Rows are points. Examples show where two turns around zero, p and q, send a point. Where does a point land after both, in the order given? Backwards means that the second turn is done in reverse. Each puzzle has new turns, and all numbers are rounded.

Turn p:
[-11  31] => [ 28 -18]
[ 0 -2] => [-1  2]
[-32 -18] => [14 34]
[ 44 -11] => [-41 -19]
Turn q:
[ -8 -35] => [36 -4]
[21 38] => [-40  17]
[-14  -3] => [  4 -14]
Where do these land?
p, then q: [-13  -7] => [-14   4]
q, then p: [-29  21] => [-5 35]
p, then q backwards: [ 41 -14] => [-10  42]

Turn p:
[-11  -4 -16] => [-14   3 -13]
[-6 15 20] => [  4 -21  14]
[ 26  -8 -31] => [-7 41  0]
[-8 -3 27] => [ 18 -22   0]
Turn q:
[-11   0 -18] => [  9 -19   1]
[-2  3 48] => [ 2 45 17]
[  9  10 -14] => [-14 -14  -1]
[  4 -14 -15] => [  4 -11 -18]
Where do these land?
p, then q: [26 28 12] => [-4 38 11]
p, then q backwards: [-8 -7 23] => [-15  -9 -18]
p, then q: [-21 -16   4] => [  4 -19 -18]
p, then q backwards: [  1  12 -33] => [27 14 17]
p, then q: [  2 -16  -5] => [-10 -13   1]

Turn p:
[ 19 -16  -9  -3] => [  9   1 -17  18]
[ -8  -2 -23  -5] => [ -9   1 -21 -10]
[  8 -11  24  -3] => [22  3 14  9]
[-7 18 -5 -8] => [-16  11   3  -9]
[-12  12  13  18] => [ -7 -15  21  -9]
Turn q:
[ 12   4 -15   6] => [-6 15 11  6]
[ -4   3   5 -13] => [ -1 -10  -8   8]
[-7 -3 -9  7] => [11  6  5 -1]
[ 0  5 48  1] => [-18 -35 -10 -27]
[  1 -16 -14  -6] => [  7  16 -11   6]
[ -2   8 -15   4] => [ 5  6 13  9]
Where do these land?
p, then q: [20 15 -7  0] => [ 16  -6  17 -10]
p, then q: [-12  -9  -5 -10] => [-7  4 -2 17]
p, then q: [19  1  6  6] => [  2   3  10 -18]
q, then p: [-45   2   6  -4] => [ 20  -3 -17  37]
p, then q: [ 6 -3 -7 11] => [ 9 10 -1 -6]
p, then q: [12 -6  7 -3] => [-7  4 10 -8]

Turn p:
[ 10  -3  15  -7   9 -10] => [-14  -5  -1  -8   9  14]
[-20  14  -1  16  -2 -12] => [  0  11 -10  13  16 -19]
[ 13 -10 -29  28 -11   7] => [ 21  29  -5 -15 -20  -9]
[ 21  -5 -42   2  -1   7] => [ 26  27  12  -3 -23  15]
[  8   8  26 -17  -5   9] => [-19 -24  -8   5  -8  10]
[-20  10   4  10  11  -1] => [ -9   5   5  11  12 -19]
[ -7  -9  17 -13   7   6] => [-10 -21  10  -4   5  -1]
[ -6  -5  11 -17  -7  -6] => [  3 -20  -3   1   9   6]
Turn q:
[-12 -31  -3   1   1   3] => [  8   5   7 -19 -25   5]
[-23   9   3   6   2   9] => [ -5 -13  13 -12   5 -14]
[ 35 -12  -5  17  -2  -2] => [-8 16  1 16 -3 33]
[43  9  1  2 21 -4] => [-19  12 -26  14  16  28]
[-25 -12  -3  -6  -5 -12] => [ 10   7   6 -11 -15 -21]
[-24  18   2   0  -7  -5] => [  1  -7  10   0   8 -27]
[10 14 17 -9 -5  5] => [ -3 -17 -12  16   5  -1]
[ -4   5 -12 -10  -5   7] => [16 -3  1 -4  9 -2]
Where do these land?
q, then p: [-5  1 14 -7 -6 21] => [ 11  -9   5 -23  -2   1]
p, then q: [ -9 -15   0  -7   1  -7] => [ -4   1 -16  -4  -7   8]
p, then q: [ -3  16   2  11   0 -33] => [-11   9   0 -21  29   1]
q, then p: [ -1   4  14 -11   7  20] => [ 17  -6  15 -15  -1   1]
q, then p backwards: [ 17   9 -22  -9 -12 -48] => [-12  32 -33  28  -1 -17]
q, then p backwards: [ -6 -12  15   3  -1  15] => [  8  -8   9 -12  -3  17]
q, then p: [-6  3  4 -3 18 11] => [ 11 -10  16   2   5   5]
q, then p: [15 -5  5 20  9 16] => [ -2 -17  13   2 -10 -21]
q, then p: [ -2  -1 -32   3 -15   5] => [-30   0  -2  -2 -11  16]

Turn p:
[ 20  10  14  -2 -30  -6   5  26] => [  6  -6   6  -2 -32   9 -19  27]
[-3 -1  1  7  9 36  9  6] => [-13  18 -21 -23  -1   7   4  -4]
[  4  -5   2 -28   8  12  -5  16] => [  0  -4  -9 -14  15   1   4  28]
[  0  21 -10  16 -11   9   6  -7] => [-14  -4   1  -2 -14  16  -7 -19]
[ -7  -7  -3   0  24 -12   5  10] => [19 10  0 -2 21 -1 -5 -3]
[  3 -10 -14  -4  14 -31 -18  -4] => [13 -2 27 17 24 -4  6  1]
[  7  17   6 -12  -1   8   5 -36] => [-28 -15 -19  22   3  -2  -2  -7]
[  0 -31   3  22 -15  -4   5 -25] => [ -9  15  12   9 -16 -35   6 -17]
[-29  19 -21  -6  10 -16  -1  18] => [ 26 -22   7 -15  18  19  -3 -15]
[  5 -13  22   8  -7   4 -11  -5] => [  0  12  -4  11 -16 -11  15   8]
Turn q:
[-21  10  11  21   6   1  27  -3] => [  2 -12 -11  -1   3 -12  38  -4]
[-11 -32  -4 -11 -15  -4 -16  16] => [  7 -14   9   5 -13 -22 -31   8]
[ 25  15  -6 -11  -2   4   3  22] => [-8 28 10 22  7  4 -4  3]
[ -7 -13   8   7 -14  15  10  -8] => [ -9 -19 -18   3   5  -8   0   7]
[  1  -8  25  -1  -9  -1 -12  -7] => [ -4   0 -21  -6 -11  -6 -14 -11]
[-20 -16   5 -14  11 -26   2   9] => [ 24   2   7 -11 -23 -20   1   8]
[-17  14  -8  -3  -7   9  -9 -30] => [  8 -12  -8 -23  27  10  -3  -6]
[  5   1 -14  -7  22   4   8  -4] => [ -4   7  14 -10   0  11  11  16]
[ 48  22  -9  10   4 -20  13  14] => [ 1 30  7 37 -8 34 14 -4]
[ -3   6  -7   9   4  17 -25  -9] => [-15 -10  10 -15  12   9 -10 -16]
Where do these land?
p, then q backwards: [  3 -16  25  11  17  -8  -3  27] => [  4  10  -1 -31  -1 -28  17   1]
p, then q: [  4 -13 -23 -17  14  -6 -12 -33] => [  6  -8   2 -24 -27  -8  31  -1]
q, then p backwards: [  2  21   6   9   9   5 -17 -15] => [-12   9 -20  13  11  16   3  -1]
q, then p: [  3  15  12   2  -4  -6  11 -16] => [-18   0   2  -9  12   6 -13  -8]
q, then p backwards: [ 35 -21  -5  15 -30  -4  -6   5] => [ 23  37  15   2  -5 -19  11 -15]
p, then q: [ -9   2  11  19   7 -16 -14  -4] => [ -9  -4 -16  12   2  20  13  -3]
p, then q: [-25   3 -17 -10   6   7 -12  15] => [-10  14  -5  -9  -6   0  -1  32]
p, then q backwards: [ -6  10 -21   8 -12  13  30   1] => [ -2  -7  13   2   4   8 -38 -12]
p, then q: [-19   2  20  -5   3  12   6   9] => [ 7  3 13 13  9 14 -7 19]
p, then q: [ 12  -2  -8 -31 -11   2  17  12] => [  3   7  22  -4 -16 -21 -22  -2]

Turn p:
[ -4 -12 -14   7  16  20  25 -20  22] => [ -8  18  11  12  21 -24  16 -20 -17]
[ 22   1 -26  14 -25  -4 -17  18 -20] => [ -2 -14  15  10 -24  40 -13 -10  -5]
[  2 -11  -3 -21  31 -31   2  -2  19] => [-31   8 -20  16   6 -15   6  30  -4]
[ -8  11  17  13  -8 -33 -19 -23  15] => [18  5  3 23 12  0 -7 30 31]
[-24   2 -15 -24  24   9  34 -19   8] => [-22  41  -7 -12   9 -29  15 -11  -4]
[  7  -5   9   0   7  17  20 -12 -22] => [ -2   4  -1 -19  17  -7 -19 -19 -11]
[ -2 -11 -23  14   6  13 -24  -5 -14] => [ -9 -11  11  19 -18  -5 -13 -25   7]
[  6   9  18 -23 -29   6 -22   9   6] => [ 35  -5 -11  -8 -25   5  -1  17  -6]
[-11  -7  28  12 -17  -5  11  31 -10] => [  6 -26  16 -34   7  10   8  15   5]
[ 13  24   8   6  -6   9 -10  23  -5] => [ 15 -17 -16  -7  -5  25   7  -9   4]
Turn q:
[ 31 -13  18 -10   9 -24 -30   1 -19] => [ 36   3 -14 -13  26   5 -26   2  21]
[ -4   5  27  -3 -20  18  -1 -19   9] => [ 13  -1   7 -16 -22 -21  16  16   3]
[  7  14  -8   4  25 -10 -26  22  -3] => [  6  20   6   6  15  11 -33 -11 -11]
[  8   8 -25  12  -3  23  29  -6  18] => [-41  -5 -12   9 -14 -15   3   9 -13]
[  0 -17   2 -11  16   5 -26  19 -33] => [ 19   0  17   9  24  28 -19  17  12]
[-29  -8 -37   9  -1   3  -9  -9   8] => [-18 -28  23   9   8  -1   2 -15 -23]
[-17   8 -14   2  -6   8  17 -24  -4] => [-26  -8  13  -8   1 -10  21  -2   0]
[ 17 -15  11  12   5 -19 -18  30  -4] => [ 28   4 -21   4   8  24 -20  -2  -9]
[ 14  10  23 -26 -27  -8  17   5  11] => [ 19  17 -21  12 -13 -22  23   2  18]
[-22  -2 -22   6  22  12  31 -11  29] => [-44 -15   9   8 -30   0   0 -19  -2]
[ -4  10  26   4 -20  -8  16  -9 -11] => [  9  12  -8 -19  -5  -1  31   4   6]
Where do these land?
q, then p: [-22  -6 -27  -4  34   5  16 -14 -11] => [ 15  -4  10  -9   4 -46  12   2  17]
q, then p: [ -7 -10  22  -7 -14 -20   0   5  -1] => [  4  11  -2   9  13   9  -3  -7 -28]
p, then q: [ 14   7  14  -8   6  12  -6 -17  18] => [-14   3 -17  -5  23   3 -15  -4  -5]
p, then q backwards: [ 11 -15  23  13 -28  17  -4  12   1] => [-17 -22   7  10 -11   1 -34  -6   2]
q, then p backwards: [ 19 -12  23  19  10 -15 -13  13  -9] => [ 20  25  20 -12 -16  -1   2  -2 -17]
q, then p: [ -5  -2  19  32 -30 -13 -12   9   8] => [-13  11  -5 -15  -6  22 -29 -14 -25]
p, then q backwards: [-13  -7 -32   1  11   0  11  22  14] => [-27  13 -11   4  -7   7  32  -5   1]
q, then p: [  6  -7 -42 -17  18  10 -11 -17  -2] => [-11 -25   5  14   4 -32   2  17  26]
p, then q: [ 11   4 -15  -2  17 -20  27 -13 -15] => [-10  14  41  -3  -2   3  -6  -8  -8]
q, then p: [-15  48  15 -28 -24  25  -8   0  -4] => [ 10   1 -19 -23  36  38   9  27  18]

Turn p:
[  5  -6  10 -20   4  -6 -12  15   3 -25 -12] => [ 10  21  -6 -12 -18  -5  15  17  11   6   7]
[ 14  -2 -19  15  -3  17 -16  -7   1  -1   4] => [-13   4   9   3  19   6 -15   6  16 -13   7]
[ -9  -7 -11  17  -5  -6  -4  40   5  12   8] => [ -6 -12  34   8  -7 -17  -7  21  -3  12 -10]
[-17   5   0  11  12   0   9   6  10  -4 -10] => [ 11   2   8   3   6   7   4  10 -21   7   0]
[  5  -8   6  16  -6  26 -14 -20   1  21  -1] => [-12 -13  -7 -12  22  -2 -28  -4   0  -7  17]
[ 13  15  12  -6  11 -10  -7  29  11  12  12] => [  1  -9  -4  27 -24 -14  -3  18   4  10   7]
[ 10   2  -3   0  12  -3   8  18 -16  21   5] => [  2   2   3  20  -9 -20 -18  -7  -2   5 -12]
[ -6   2  -3 -48  -7   2  14 -17  -7 -27   5] => [ 17  15 -10  -9  -6   1  40 -31  17  -6   8]
[ -2  12  -2 -20  -5 -11   0 -16  -8   5  -8] => [ -9   8  -9   0 -12   8   8 -23  -3   1   5]
[ 12  -5  -6  13 -10  -2  21 -12   1  18  -3] => [  2 -15   2   1   5  15 -21 -17   3   3 -14]
[ -9 -12   8   7  10  -8 -10 -14   8 -13   3] => [  2  -2  -7 -14   0   7   7  14 -11 -20   0]
[-16   5   8  14 -11   1  11 -21  -9 -20  -3] => [ -4  -1 -12 -14  23  13  18  -4 -10   2 -14]
Turn q:
[ -7  11 -13 -19  -8 -18  20  11  12  20  -7] => [  9  11  17   5 -19  22 -15   0  -3   6 -24]
[  3   9 -21  -5 -15  -1  -4   3  -4  10  -8] => [-6 24  5  9  2 11 -4 -3  5 -5 -7]
[ -8  -9  -4   3   7 -10 -12  -9 -10  -7 -20] => [ 4 -5 -8 24 17  2  5 10 -4 -3  0]
[-20  -1   8   1 -12  -7 -26  12  -2 -23 -16] => [ -7  -5 -10  21  18  -4 -30  14   1   2  15]
[-11  -3  -3   2 -10   7   0  -2  -3 -20  -8] => [-12  -7  -9   5  17   5 -10  -5   1   5   2]
[ 16 -11  14  -3   6   4  14  -6 -16  12  31] => [ 23   2  -7 -31  -5 -15  16 -11   1  -2  -5]
[ 25 -22  15   2  11  21  12   2   1   4   6] => [  2 -18  -3 -30  -3  -3  17  -2   4 -24   0]
[ 21  15  18   2  14   3   4 -12  -8 -10   8] => [ 14 -10   7  -8  -1  -4  18 -12  11   5  23]
[-30  -2  -2  22   2   8  -5  13  -8 -15 -13] => [-20 -16  -2  22  16 -20 -15  -3  -1   2  -7]
[ -4  -4  -3  24  -7 -12 -14   8   2 -16 -10] => [-12  -6 -19  24  -2  -7  -9   4  10  -3   7]
[  1  14  -8 -15   4   2  -1   4  11  29   7] => [  2  21  24  -8 -16   3   2   7  -9   0  -7]
[ 21 -12   2  -7  23  13  10  -8   8  -5  34] => [  2  -9  -3 -39  -8  -6  29   6   7  11   1]
[ -9  16  -3  -6 -16 -10   3 -17  17  21  -2] => [  1  18   6   8 -18  16  -5  -8 -25   8   1]
Where do these land?
p, then q: [  2  -3 -13  17   7   4   2   0  19  13  11] => [ -3 -15 -13  -6   6 -18  -1   9   4 -12  12]
p, then q: [  3  23  16  19 -18 -17 -10 -25   8 -22  15] => [-32 -17   8  -6  16   0  -3   0  -1   3 -40]
q, then p: [-20  11   7   5 -23  -6  -6 -21  -6  -1  -5] => [-24   5  -7  13  15  -4 -10  -7  -8 -20  -7]
q, then p: [-12  18  14  -2 -14  -9 -13  -2  19   0  14] => [-32 -14   0   6  -4 -18   2  -6   6  -4   2]
p, then q: [-19  11  -3  -8 -14   5 -27 -20 -27   2 -12] => [  9   6  15   6  14  -4  -1  -7 -19  41 -11]
p, then q: [ 16 -15  14   9  12   6  -1   9  -3  -6   5] => [-4  4  0  9 -8  7 -5 20 20 -5  2]
q, then p: [  6  -8 -10  -1  -7   3   4  18   9   4  15] => [ -5   5   9  -6 -10   6  13  -3   2  13  16]
p, then q: [  6  -9  11   9  23  -8  10  10 -10   8  -7] => [  4  16  -2  20   6   2  -2   4  17 -15   8]
p, then q: [ -5   4 -27 -12  16   3   7  12   0   4  11] => [  8 -15 -11   6 -13  -7   3 -19   3   0  22]
q, then p backwards: [  6 -27  -4  -4  19  -1   9  11  19 -10  -1] => [  5 -10  18  17 -16 -18  -5   1  14 -11  14]
q, then p: [ 2 -3  3  1 17 22 21  7  1  1  1] => [ 20   1  -9 -24 -11   0   5  -7  -6   1   1]
q, then p: [  6 -14  12  14   4  -6  20   8 -10  -9   1] => [  9   4   9 -18  -8  19  -8  -1  11 -13  -2]
p, then q: [ 11  -3 -16 -37  -6   2  -2  -7  -5  19 -13] => [ -2  19 -12  -8  -8   8   5 -12 -23  18  26]
p, then q: [ -1  16  -4  -9 -16   0 -14  -2 -14  -2 -34] => [ -1  22  27   0  -2  -6  -4 -11 -23  16  -2]
